Every row gives one point. Two turns around zero, p and q, are shown by what they do to some points. Write where each new point lands after one turn and then the other. Backwards means that the second turn is done in reverse. Each puzzle has new turns, and all numbers are rounded.
(in the rows, 128 means zero)

Turn p:
[ 89 140] -> [ 98 155]
[128 116] -> [123 117]
[167 128] -> [163 112]
Turn q:
[162 132] -> [157 110]
[137 116] -> [128 113]
[ 85 136] -> [ 99 161]
Where do these land?
q, then p: [ 90 136] -> [118 165]
p, then q: [139 118] -> [124 114]
p, then q: [109 122] -> [114 142]
p, then q: [174 136] -> [156  91]

Turn p:
[134 139 154] -> [127 118 101]
[104 130 121] -> [146 145 132]
[114 112 159] -> [156 107 115]
[161 130  77] -> [ 82 142 165]
Turn q:
[108 135  86] -> [146  93 154]
[ 94 107 146] -> [161 156 135]
[153 119 145] -> [114 138 101]
[158 151 134] -> [ 91 124 122]
Where do these land?
p, then q: [118 153 126] -> [116 113 147]
p, then q: [106 121 128] -> [108 126 116]
q, then p: [129  90  95] -> [102 104 163]
q, then p: [159 148 164] -> [152 173 123]

Turn p:
[123 145 141 121] -> [127 110 142 125]
[115 139 141 112] -> [122 103 133 121]
[113 137 115 161] -> [120 136 132 166]
[180 101  55  99] -> [ 96 206 112  80]
[135 138 166 136] -> [159 108 146 130]
[108 117 135 143] -> [133 118 113 149]
[122 117 142 124] -> [138 116 117 125]
Turn q:
[144 123 127 152] -> [113 134 104 121]
[128 116 143  85] -> [132  94 152 149]
[ 98 118 109 146] -> [162 144 112 121]
[170 148 145  89] -> [ 83 111 162 150]
[120 149 127 145] -> [127 148 132 108]
[135 156  90 142] -> [121 177 128 137]
[101  87 155 136] -> [158  89 107 110]
Where do these land?
q, then p: [107 125 145 139] -> [128 132 123  99]
q, then p: [134 120 112 144] -> [110 140 137 135]
p, then q: [159 124 135 117] -> [109 119 152 140]
p, then q: [ 85  88 101 123] -> [167 173 112 147]
p, then q: [156 182 146 119] -> [113  73 144 104]

Turn p:
[108 165  54 103 145 143] -> [103 126  97 113 152 205]
[118 115 144 109 148 150] -> [160 120 103 130 129 124]
[125 125 124 150 140 109] -> [123 128 144 142 107 137]
[120 119 149 100 120 135] -> [144 132 109 136 147 107]
[111 113  84 150 126 133] -> [136 144 153 120 130 172]
[140 113 144 135 135 126] -> [140 116 138 132 118 113]
[117 120 155 100 110  64] -> [107 140 132 191 148  95]
[182 134 137 167 113 153] -> [118 105 160  76 109 102]
[130 146 159 138 114 138] -> [121 140 118 112 114  97]
Turn q:
[133 146  98 182 134 132] -> [132 142 107 183 149 140]
[156 140 124 113 155 141] -> [134 119 116 115 162 106]
[135 118 160 152 113 113] -> [127 110 135 128 124 171]
[102 118 124  41 162 147] -> [101 136 144  69 120  55]
[ 86 115 122 152 124 146] -> [100 133 146 164 107 125]
[149  99 121 139 120 100] -> [146 149 146 121 140 159]
[106 133 144 115 133 117] -> [106 127 121 111 111 129]
[108 156 126 135 104 123] -> [131 127 104 143  96 131]
[177 126 133 124 108 132] -> [172 108 133 118 145 137]
Where do these land?
p, then q: [151  99 158 108 138 108] -> [125 145 142 126 149 175]
q, then p: [136 128 139 125 114 156] -> [143 122 152 139 128 113]
p, then q backwards: [ 98 165 125 148 117 120] -> [ 90 129 118 131 138  94]
p, then q backwards: [165 118 130  83 154 114] -> [152 152 155 148 136 173]
p, then q backwards: [102 122 102 142  83 140] -> [137  91 105 123 148  91]
p, then q backwards: [115 153 102 184 118 130] -> [ 91  93 140 118 119  86]
p, then q: [129 110 138 106 172 126] -> [151 139 157 150 153 144]

Turn p:
[139 159  89 147 131 141 163 111] -> [129 152 160 124 117 181 121 121]
[100 108 132 119 131 135 118 162] -> [146 132  90 140 120 110 141 120]
[126 137 138 111  82 129 149  90] -> [127 147 168 138 166 125 145 154]
[121 112 150 135 125 117 103 164] -> [129  98  98 146 125 104 135 115]
[145 106  88 164 149 164 112 139] -> [ 96 154 102 136 103 147  96  92]
[119 157 140 102 105  86 118 100] -> [157 105 162 112 170 115 128 141]
[159 156 131 141 146 161 137 135] -> [ 96 129 138 108 105 154 147 110]
[ 89 109 165 116 132 116 111 118] -> [150 124 126 131 125  71 132 141]
[150 104 123 160 163 117 133 160] -> [111 103  98 140  86 145 105 128]
[130 130 124  85 115 115 137 101] -> [140 139 137 106 162 127 130 160]
Turn q:
[111 139  31 112 125 124 137 123] -> [142 148 135  59 133 168 164 171]
[176 111 118 185 137 145 117 125] -> [125 103 172  92 119 109  92  99]
[136 115 138 143 130 107 151 114] -> [122 103 148 144 127 146 129 120]
[115 133 141 117 123 179 142 121] -> [151 162 114 139 119 140  96 123]
[106 117 144 110 127 116 120 103] -> [131 125 105 146 149 143 143 112]
[110 127 137 122 131 129 113 196] -> [ 88 164 127 138 133  89 127 155]
[113 145 150 117 150 110 125 139] -> [118 138 120 153 116 114 156 123]
[171 121 148 106 119 108 113 121] -> [115  82  97 130 119 116 120 124]
[114 144 145 139 109 135 134 111] -> [160 129 132 150 137 127 123 127]
Where do these land?
p, then q: [125 113 156 118 104 105 144 164] -> [ 96 127 174 116 126 143 114 137]
q, then p: [114 142 108 137 145 161 137  95] -> [ 94 134 151 100 148 139 148 130]
q, then p: [150 102 104 171 128 164 110 108] -> [113 125 128  77 153  83 126 142]
q, then p backwards: [122 156 136 107 117 126 147 159] -> [117  91 143 127 131 129 161 126]
q, then p: [139 158 146 133 135  92 123 148] -> [142 109 129 171 124 135 122 154]
q, then p: [153 117 125 106 108 134 134 101] -> [108 153  98 125 141 128 112 119]
p, then q: [137  84 101 170 169 142 132  82] -> [163 138 103 126 175  66 144 142]
p, then q: [115 138 140 100 151 174 103 110] -> [145 115  97 147 112 148 169 154]
p, then q: [110 124 140 134 102 128 117 107] -> [122 112 144 147 121 115 148 112]
p, then q: [125 138 143 118 128 103 144 162] -> [105 121 143 116 124 149  97 137]
p, then q: [117 136 110 115 120  78 117 173] -> [101 112 136  77 117 146 100 105]

Turn p:
[120 146 142  96 123 122 152 128 147] -> [144 106 126 116 113 158 127 143 147]
[130 137 158 149 119  92  91 103 128] -> [ 98 117 171 153 148 119 106 142 139]
[143  91  91 100 116  96 110 161 121] -> [130 168 157 100  80 104 132 134 115]
[ 74 103  96 107 117 131 146 112 118] -> [130 123 101 146  76 144 114 131  87]
[137 122 116 171 100 160 121 100 136] -> [ 73 127 105 139 148 127 145 107 118]
[120 120 136 168 113 118 160 129 151] -> [108  82 116 116 134 109 144 137 115]
[102 146 115 101 115 113 139 157  94] -> [163 127 153 116 107 154 122 119  94]
[146 159 108 116 168 157 100 165 140] -> [170 156 132 136 133 121 157  88 165]
[150 157 153 174 166 138 128  88 108] -> [127 127 118 167 204 123 134 143 132]
[151 132 143 116 128 152 148 105 160] -> [115 123  96 117 137 147 137 143 165]
[135  94 149 110 143 130 112 159 106] -> [149 153 132 103 126 102  90 121 131]
Turn q:
[179 103  98 128 142 116 134 123 102] -> [151 138 108 113 121  95 167 130  92]
[ 98 115 146 107 137 101 136 149 144] -> [109  87 137 121 106 149 132 138 141]
[124 158 156 138 137 161 100 159 158] -> [102 136 137 134 168 151  94 166 130]
[103 172 146 130 156 150 143 120 157] -> [ 84 156 133 158 127 161 117 138 145]
[135  94 113 161 127 129 132 102  83] -> [173 153 110 106  97 109 121 111 116]
[152 120 140 125 117 119 137 112  76] -> [153 149 153  97 116 112 146 107 115]
[108 103 135 122 113 117 155 157 173] -> [109  73 135 154 108 129 109 136 120]
[126 165 134 116 107 166 126 129 155] -> [112 138 147 166 168 141 113 123 132]
[135  94 101 108 130 129 108 108 101] -> [169 123 103 111 132 135 153 107 118]
[121 172 155 138 122 128 104 114 180] -> [ 70 134 124 135 164 132  97 121 151]
[126 112  85 135 119  92 134 135  78] -> [177 122 122 113 100  93 159 131 150]
Where do these land?
p, then q: [127  93 142 114 110 112 118  91 143] -> [141  97 129 131 145 137 102 146 164]
q, then p backwards: [145 137 100 129 116 132 158  93 116] -> [122 126  88 141 150 145  99 142 126]
p, then q: [128 156 126 128 142 156 123 114 140] -> [119 146 102 154 120 125 116 128 115]
p, then q: [125 146 114 134 147  98 100 166 166] -> [ 85 107 145 118 107 101 110 100 106]
q, then p: [102 148 144 106  88 139  93 157 119] -> [139 132 106 127 140  94 106 131 185]
p, then q backwards: [154 112 171 137 157  87 165 139 146] -> [137 128 116 147 116  98  89 191 116]
q, then p: [118 146 113  96 127 156  98 129  89] -> [150 135  97 116 161 132 153 136 167]
p, then q: [155 102 105 166 122 156 135 161 113] -> [122 141 130 127 101 130 185 104 156]
q, then p: [ 97 101 125 105 107 155 138 142 113] -> [ 98 150 107 105 161 114 119 122 141]
q, then p: [128 139 139 166 164  88 152  89 135] -> [111  99 154 144  84 174 139 118 108]

Turn p:
[127 127 157 111 150 166 121 111 119 111 146] -> [163 146 119 139 124 135 117 142 144 126  87]
[147 160 140 148 142 106 121 118 128 125 130] -> [124 109  97 119 118 109 145 142 148 128 132]
[115 114  45 139 139 122 154 147 103 115 141] -> [ 67 155 183 107  93 118 116 127 126 139 132]
[140 113 121 146 151 122 153 135 142 122 148] -> [ 97 153 110 136 109 126 137 120 125 121 119]
[110 112 123 149 104 112 155  98  99 123 146] -> [100 132 137 127 141 121 139 160  94 159 109]
[108 102 151 120 127 135 111 117 148 113 124] -> [147 128 121 128 143 141 118 129 104  98 108]
[169 141 148 143 112 125 129 147 144 128 142] -> [129 141  86 139 138 105 126 118 139 135 152]
[112 132 140  65 129 115 152  77 132 120 133] -> [121  85 127 140 145 161 108 121 131 150  69]
[128 188 102 141 114 119 140 149 129 114 129] -> [123 111 126  96 102  87 122 109 137 160 146]
[136 112  98  84 138 117  42 137 138 157 135] -> [133 115 139 108 137 184  79 147 164  86 173]
[123 103 151 138 108 104 125 154 105 138  98] -> [132 113 144 164 141 115 140 139  99 114 160]
[120 112 147 135 136 117 119 143 135 159 154] -> [130 138 105 142 113 157 130 141 111 124 150]
[129 147 142 145 114 205 143 132 142 138  38] -> [197 140 169 122 159 102 188  68 140 124 126]
Turn q:
[154 133 122  93 148 149 112 123  97 153  99] -> [125 124 113 108 147  79 122  95 128 133  99]
[105 156 138 160 146 121 163 152 131 156 104] -> [153 142 103 151 118 140 109 143 117  81 100]
[168  98 155 135  83 152 148 165 102  93 139] -> [ 98  91 151  93 156 160 171 139  86 120 116]
[102 155 153  80 105 107 124 102 125 141 104] -> [ 99 155 151 168 120  83 108 130 110 140 115]
[128 137 120 147 134 166 155 143 169 141 149] -> [146 122 119 126  92 138 165 127 142  86 137]
[145  83 141 143 146 121 132  95 100  80 167] -> [150 118 132 128 175 160 160 122 114 178 164]
[ 99 143 154 128 129  98 134 132 120 148 172] -> [158 166 166 138 132 129 116 148 113 115 144]
[116 134 102 147 134 157 108 171 123 143 114] -> [143 115 114  87  96 135 111 129 136 115  98]
[132 102 117  99 153 123  91 127 172 132 103] -> [110 121  93 115 116  86 120 150 161 148 150]
[150 116 141 149  96 153 127 100 113 142 119] -> [102 130 118 118 128 141 137  86  93 124 138]
[126 158 132 101 125  92  88 118 109  85 116] -> [118  99 163 151 144 109  84 134 132 169 124]
[136 134 104 133 139 111 139 131 163 147 156] -> [137 143 131 130 125 133 133 133 170 100 153]
[102 115  85 149 125 113 142 102 140 103 122] -> [122 139 112 154 115 172 128 127 160 157 128]
Where do these land?
q, then p: [119 111 146 130 133 118 141 103 161 105 157] -> [119 166 102 134 104 124 133 128 115 159 138]
p, then q: [ 98 145 123 147 170 113 151 150 110 116  95] -> [ 82 144 141 148 146 161 140 147  92 129 127]
p, then q: [142 172 163 117 108 115 135 168 147 141 104] -> [120 156 123 116 158 158 140  99 154 135 176]
q, then p backwards: [139  99  85 162 109 146 142 156 144 171 103] -> [138 125 107 141 177 122 109 103 186 127 158]
q, then p: [104 138 161 159 102 165  91 108 112 156 120] -> [137 112 152 124 166 123 108 184 137 168 130]
p, then q: [138 110 124 133 160 139 108  86 164  91 136] -> [112  88 113 156 113 109 125 141 156 157  93]
p, then q: [147  85 108 118 153 116 157 159 121  94 137] -> [132 120 137 160  93 158  82 138 102 147 134]
q, then p: [131 148 147 132 135 127 106 116 154 143 166] -> [118 134  84 134 135 118 100 152 125 141 125]
q, then p: [142 126 118 153 102 136 110 145 101 122 132] -> [158 130 148 141 145 150 116 135 137 122 106]
p, then q: [173 159 141  91 150 100 154 119 117  92 153] -> [ 97 148  85 119  90 151  88 149 157 134 147]
p, then q: [101  95 122  97 121 100 137  88  88 145 112] -> [155 127  87 100 120 127 142 155  73 127 110]
q, then p: [116 137 112 121 126 126 102 143 135 148 115] -> [135 103 126 115 144 131 105 123 123 118 145]
q, then p: [ 96 123 106 155 103 125 158 143 149 119 116] -> [160 154 151 108 135 104 127  97 113 139 136]
q, then p: [147 144 136  77 118 167 100 109  89 148 146] -> [113  64 110 158 150 149 148 155 126 140 104]
